Rows are points. Two turns around zero, p and q, are shown by what they do to some points. Where does a point land after both, in the order given? Backwards means that the second turn is done in reverse. Each puzzle has new turns, and all numbers are rounded.

Turn p:
[ 1.52 -0.05 -1.83] => [-1.39 -1.92 -0.20]
[ 0.92 -0.30  1.32] => [ 1.40 -0.56  0.63]
[-1.03  0.79 -0.85] => [-0.88  0.77 -1.02]
[ 0.10 -1.11  1.29] => [1.01 0.25 1.35]
[-1.51  0.67  0.08] => [-0.14  1.47 -0.76]
Turn q:
[-0.68 -0.04  0.68] => [ 0.39 -0.53  0.70]
[ 0.83  1.45 -0.65] => [-1.73  0.36 -0.28]
[-1.11 -1.10  0.71] => [ 1.50 -0.70  0.47]
[-1.30 -0.96 -1.04] => [ 0.97 -1.20 -1.14]
[2.27 0.65 0.29] => [-1.13  2.08  0.24]
Where do these land?
p, then q backwards: [ 0.61 -1.40 -0.57] => [-0.61  1.18  0.94]
p, then q: [-0.81 -0.70 -0.48] => [-0.29 -0.83  0.77]
p, then q: [ 1.35  0.86 -0.73] => [ 1.23  0.01 -1.26]
p, then q: [-1.16  1.23  1.78] => [-2.10  1.11 -0.61]

Turn p:
[-1.73  0.31 -0.70  0.58 -0.11  0.01] => [-1.33 -0.68 -0.35 -0.96 -0.73  0.34]
[-0.69  0.29  0.46  0.02 -0.42 -1.18] => [-0.81  0.19 -0.24 -0.70  1.04  0.16]
[ 3.57  2.17 -2.54 -1.37  0.14  1.07] => [ 3.80 -2.75 -0.35  1.78  0.22  1.25]
[-0.19 -0.97  1.04  0.23 -1.07  0.03] => [-0.85  1.45  0.11  0.57  0.15  0.28]
[ 1.31  0.02  1.05  0.95  0.72 -0.51] => [ 0.29  0.10  1.51  0.54  0.97 -0.93]
[-0.80 -0.39  1.14 -0.65  0.65 -0.37] => [-0.02  1.14 -0.06 -1.14  0.17 -0.66]
[-0.67 -0.81 -1.74 -0.23  0.21 -0.21] => [-0.48 -0.84 -1.54  0.15 -0.78 -0.59]
[-0.80 -0.62  1.29  0.48 -0.13  1.16] => [-0.61  1.38  0.92 -0.24 -1.04  0.15]
Turn q:
[ 1.18  2.34 -0.61 -0.48 -0.92 -0.03] => [ 1.89  1.57 -0.32  0.91 -1.09  0.39]
[ 0.89 -0.89  0.84 -0.16 -0.72  1.04] => [-0.21 -1.10  0.93  1.13 -0.27  0.68]
[-1.52  0.24  0.87 -1.53  1.75 -0.06] => [-1.83  1.15 -0.52  0.63  1.05 -1.45]
[ 0.52  2.05 -0.65  0.06 -0.63 -0.30] => [ 1.50  1.40 -0.68  0.19 -0.72  0.43]
[-0.40 -0.24  1.86  2.36  0.01  0.59] => [-0.64 -0.92 -0.58 -0.12  1.55  2.36]
[-1.85 -0.93  1.30 -0.56 -0.28 -0.56] => [-1.59 -1.08 -1.48  0.37  0.39 -0.72]
[ 1.15  0.16 -0.88 -0.20  0.07 -1.14] => [ 1.57  0.10  0.39 -0.37 -0.01 -0.85]
[-0.90 -1.65 -1.95  1.17 -0.19  0.75] => [-0.94 -0.85  0.79 -2.37 -1.13  0.37]
[ 0.93 -1.09 -0.78 -0.66  0.91 -0.29] => [ 0.25 -0.26  1.47 -0.37  0.23 -1.23]
Where do these land?
q, then p backwards: [-1.80 -0.30 -0.46 -1.35  0.69  1.63] => [-1.70 -1.62  0.52  1.60 -0.39  0.08]
q, then p: [ 0.03  1.10 -2.55 -0.54 -1.27  1.63] => [-0.04  0.72 -0.02  0.57  0.86  3.27]
p, then q: [ 1.10  0.03  1.45  0.09  0.99 -0.24] => [ 0.86  0.31 -0.20  0.90  1.63 -0.17]
p, then q: [-0.04 -0.34  1.95 -0.38 -0.49 -1.33] => [-0.17  2.14 -0.38  0.20  1.06 -0.39]
q, then p: [ 0.59  0.16  1.18  1.01  0.16 -0.95] => [ 0.88 -0.52  0.37  0.48 -0.73 -1.33]
p, then q: [ 1.31 -0.66  0.21  0.21  0.21 -2.19] => [ 0.25  0.58  0.07 -1.45  2.01 -0.74]
p, then q: [-0.05 -0.52 -1.93  0.74 -0.99  1.70] => [-0.29 -1.58 -0.23 -0.90 -1.48  1.67]
q, then p: [-1.13  0.53  0.14  0.23  0.71 -0.23] => [ 0.25 -0.89 -0.56 -0.96 -0.29  0.07]

Turn p:
[-0.47  0.15  1.96 -1.30 -0.78  0.61 -1.47 -0.05 -1.42 -0.95  0.94] => [-2.36 -1.17  0.41 -0.22  1.19  1.11  0.28  1.05  1.19 -0.25 -0.49]
[ 0.53 -0.12  0.58 -0.12  0.85 -0.92  0.13 -0.28 -0.63 -0.50  0.38] => [ 0.01 -0.67 -0.82 -0.90  0.37 -0.37 -0.39 -0.09  0.45 -0.57 -0.47]
[-1.81 -1.36 -0.78 -1.51  1.15  0.19 -1.33  0.56 -1.04 -0.39 -0.35] => [-0.42 -0.98  1.58 -1.65 -0.17  0.63  0.97  0.63 -0.48 -1.57  1.40]
[ 0.43 -0.35 -1.23  1.43  1.38  0.82 -1.40  0.16 -0.81 -0.95 -0.02] => [ 0.57  0.33 -0.56 -1.61 -1.07  0.48  2.19 -0.08  0.68  0.03  0.01]
[ 1.30  0.35 -0.75  0.74 -0.07 -1.63  1.49  0.19 -0.03 -1.12 -0.22] => [ 0.83  0.78 -1.24 -0.19 -0.36 -0.22 -0.87 -1.54 -0.24 -0.93 -1.43]
[ 0.36 -0.08 -1.22  0.16  0.35 -1.38 -1.61  0.03  1.79  1.16 -1.25] => [ 2.55  0.82 -0.31  0.89 -0.17  0.31  0.06  0.95  0.24 -1.01  1.48]
[ 1.72  1.57  0.00 -0.08 -1.56  0.80  1.49 -1.43 -1.07  1.92  0.59] => [-1.17 -0.20 -0.99  2.75  0.00 -2.34  0.52 -0.29 -0.23  0.75 -1.24]
[ 0.95  2.44 -0.04  0.37 -1.46 -0.54  1.76  1.45 -1.29  0.96  1.42] => [-1.91  1.18 -0.94  1.40 -1.64 -1.42 -1.32  0.42 -0.23 -0.18 -2.15]
[ 0.29 -0.45  1.14 -1.58  0.94  0.90 -1.11  0.26  1.65 -0.10 -2.09] => [ 0.70 -0.75  1.12  0.43  0.49  0.80 -0.48 -0.69  1.97  0.04  2.50]
[-1.59  0.60  0.61  0.67  0.44 -0.99 -0.18  0.53  0.57  0.96 -1.82] => [ 1.09 -0.99 -0.14  0.50 -1.39  1.12 -1.37  0.74 -0.67  0.19  1.12]
[ 0.20 -0.61  0.39 -1.07  1.69  1.04 -0.49 -1.29  1.57 -0.97  1.09] => [ 1.02 -0.41  1.47 -1.35  1.75 -0.77  0.43 -0.11  1.55  0.84  0.13]
[-1.61 -0.67 -0.73  1.01 -1.85  0.73  1.29 -0.87  1.33 -0.82  0.35] => [ 0.47  0.91  1.26  0.41  0.86  1.03  0.13 -0.76 -2.18  1.60 -1.01]
[-0.29 -1.47  0.08  1.28 -1.07  0.37  1.42  0.74 -0.62  0.78  0.99] => [-1.39  1.15 -0.84 -0.48  0.14 -0.38 -0.15 -0.22 -2.04  1.06  0.15]
Turn q:
[ 0.84 -1.13 -1.48  1.55 -1.58 -2.01 -0.55 -0.52 -1.12 -0.06  0.04] => [ 0.33 -1.45 -1.24 -0.97 -1.56 -0.47 -0.04 -0.84  0.85 -2.48  0.18]
[ 1.01  0.00  0.83 -1.46 -0.84 -0.57  1.18  0.54 -0.91 -0.03 -0.52] => [ 1.02 -1.13  1.08 -0.34  0.49 -0.24 -1.22 -0.04  0.60  0.49  1.29]
[-2.75  0.30 -2.69 -1.15  0.35 -0.55 -0.91 -1.63  0.04 -0.08 -1.71] => [-0.97 -0.16 -0.64 -1.60 -0.65 -1.46  1.14  1.15  2.00  1.12 -2.95]
[ 0.34  0.37 -1.65 -1.66  0.40 -0.35 -1.70  0.31 -0.26  0.40  1.34] => [ 0.31 -2.10 -0.75  1.42 -0.16  0.10  0.95 -0.37  0.27  0.91 -1.40]
[-1.24  0.17  1.37 -0.72 -0.18  0.25 -1.07  0.68 -0.82 -1.38  0.31] => [-1.03 -0.66  1.18  0.73  1.52  0.50 -0.23  1.22  0.21 -0.70 -0.54]
[ 0.35 -1.22 -0.86 -0.84  2.80  1.40 -0.01 -0.19  0.24 -0.66 -0.81] => [ 0.21  0.62 -0.94 -0.28  0.16  0.54 -1.70  0.24 -1.32  1.69 -2.19]
[ 0.88  0.14  1.06  0.69 -1.23  1.07 -0.67  0.66 -0.48  0.59  0.42] => [ 0.16  0.26  0.21  0.83  1.27  0.56  0.14 -1.41  0.16 -1.04  0.91]
[ 0.75  1.47  1.03  1.77  0.83  0.09 -1.66  0.91  1.87  1.04 -0.34] => [ 0.64  2.08 -0.63  1.37 -0.35  2.47  1.49  0.05  0.29 -0.29  0.50]
[ 0.48 -1.05  1.20  0.02 -0.14  0.42  0.34 -0.84  1.33 -0.22  0.23] => [ 0.19  0.93  1.53 -0.04 -0.64  0.20 -0.37 -0.70 -1.12 -0.25 -0.15]
[ 0.75  0.20  0.23  2.00 -0.98  0.39  2.53  0.79  2.07 -0.32 -0.82] => [ 0.49  1.65  0.15 -2.39 -0.32  0.74  0.72 -0.37 -1.44 -0.10  2.40]
[-0.70  0.97  1.82  1.00 -0.56 -0.57 -0.19 -0.79 -1.07 -0.54  1.95] => [-0.65  0.06  0.74  1.83  0.29 -1.18  0.42  1.05 -0.35 -2.00  1.03]
[-0.46 -0.92 -0.02 -0.33  0.57 -0.61  1.49  0.58 -0.23  1.84  1.61] => [-1.42 -0.62 -0.30  0.88 -1.29 -0.70 -0.66 -0.74 -0.45  1.30  1.47]
[-0.25  0.69 -0.83 -0.87  0.57  1.05  1.23 -0.49 -0.65 -0.59 -1.70] => [ 0.71  0.51 -0.40 -1.45  1.24 -1.05 -0.64  0.76  0.27  1.34 -0.55]
Where do these land?
q, then p backwards: [ 1.60  1.19 -1.12 -0.19 -0.80  0.42 -1.43 -1.31 -0.43 -2.15 -1.85] => [ 0.44  0.23 -1.26  0.17  1.29 -2.21 -1.00 -1.98  0.86 -1.69  1.08]
p, then q: [ 0.40  1.27  0.88 -0.83 -0.01 -1.01  0.90 -0.73  0.80  1.12  0.20] => [ 0.09  0.06 -0.87  0.24 -1.25  1.70 -0.04  0.05  0.57 -1.30 -0.50]
p, then q: [-0.46 -1.34  0.07 -1.37 -1.31 -1.15 -1.49 -0.95 -0.06  1.08  1.24] => [-0.90 -0.44 -1.53  0.48  0.59  1.19 -1.23  1.97 -1.30  0.44  0.37]
p, then q: [-1.17  1.18 -0.84 -0.01  0.20  0.89 -0.97 -1.02 -0.70  1.36 -1.22] => [-0.78 -0.23  0.17 -0.88 -0.11  0.14 -0.90 -1.27 -0.76 -1.18  2.06]
q, then p: [ 0.14  1.58 -1.21  0.10  1.47 -0.47  1.65 -0.04 -0.66 -0.12  0.21] => [-0.20  1.75 -0.59 -0.07 -0.90 -1.21 -0.07  0.76 -0.71 -1.66  0.19]
p, then q: [-1.38 -0.57  0.94 -1.14  2.05 -0.95  1.18  2.12 -0.45 -0.60 -0.85] => [-0.51 -1.81  2.34  1.21  0.61  0.10  0.24 -0.54  0.17 -0.84 -2.18]
q, then p: [-1.74 -1.63  0.51 -0.23 -1.39  0.30 -0.03  0.82  1.33 -1.07  0.85] => [-1.61 -2.25  1.17 -0.72  0.59  0.82 -0.70 -0.10 -0.83  0.70  0.33]
q, then p: [-1.51 -0.32  0.92  0.93  0.97  0.46 -0.80 -0.99  1.46  0.95  0.89] => [-0.23 -0.87  0.05  1.19 -1.62  1.18 -0.65  0.24 -0.97  1.09 -1.36]
p, then q: [ 1.27  0.47 -0.74  0.10  0.63  1.13  0.82  1.56 -0.41  1.32 -1.81] => [-0.14 -0.61  0.71 -0.08 -0.99 -1.55  2.08 -0.51 -0.15 -1.72  0.71]
q, then p: [ 0.72 -1.18 -1.00  1.34 -1.46  0.10 -1.78  0.01  0.83  0.13 -0.39] => [ 0.44 -0.87  1.31  0.68  0.99  0.32  0.92 -2.23  0.05  0.32 -0.86]
q, then p backwards: [ 0.95 -0.17  1.31  0.84 -0.82 -1.02  1.38  0.70 -0.96 -1.04  0.32] => [-0.98 -1.16  0.13 -1.39  0.83 -1.28 -0.42  0.75  0.30  1.04 -1.04]
q, then p: [ 1.48  1.02 -0.92  0.25  0.06  1.17 -0.87  1.14 -1.53 -1.97  0.93] => [ 0.42  0.10 -0.66 -2.45 -0.85 -0.87  1.61 -1.66  0.26 -0.85  0.63]
q, then p: [-0.30 -1.51  1.19  0.22  0.39  0.13  1.44 -1.31  0.76  0.99  1.47] => [-0.85 -1.16 -1.11  0.89  0.34  1.10 -0.06  1.78 -0.76 -0.05 -1.53]
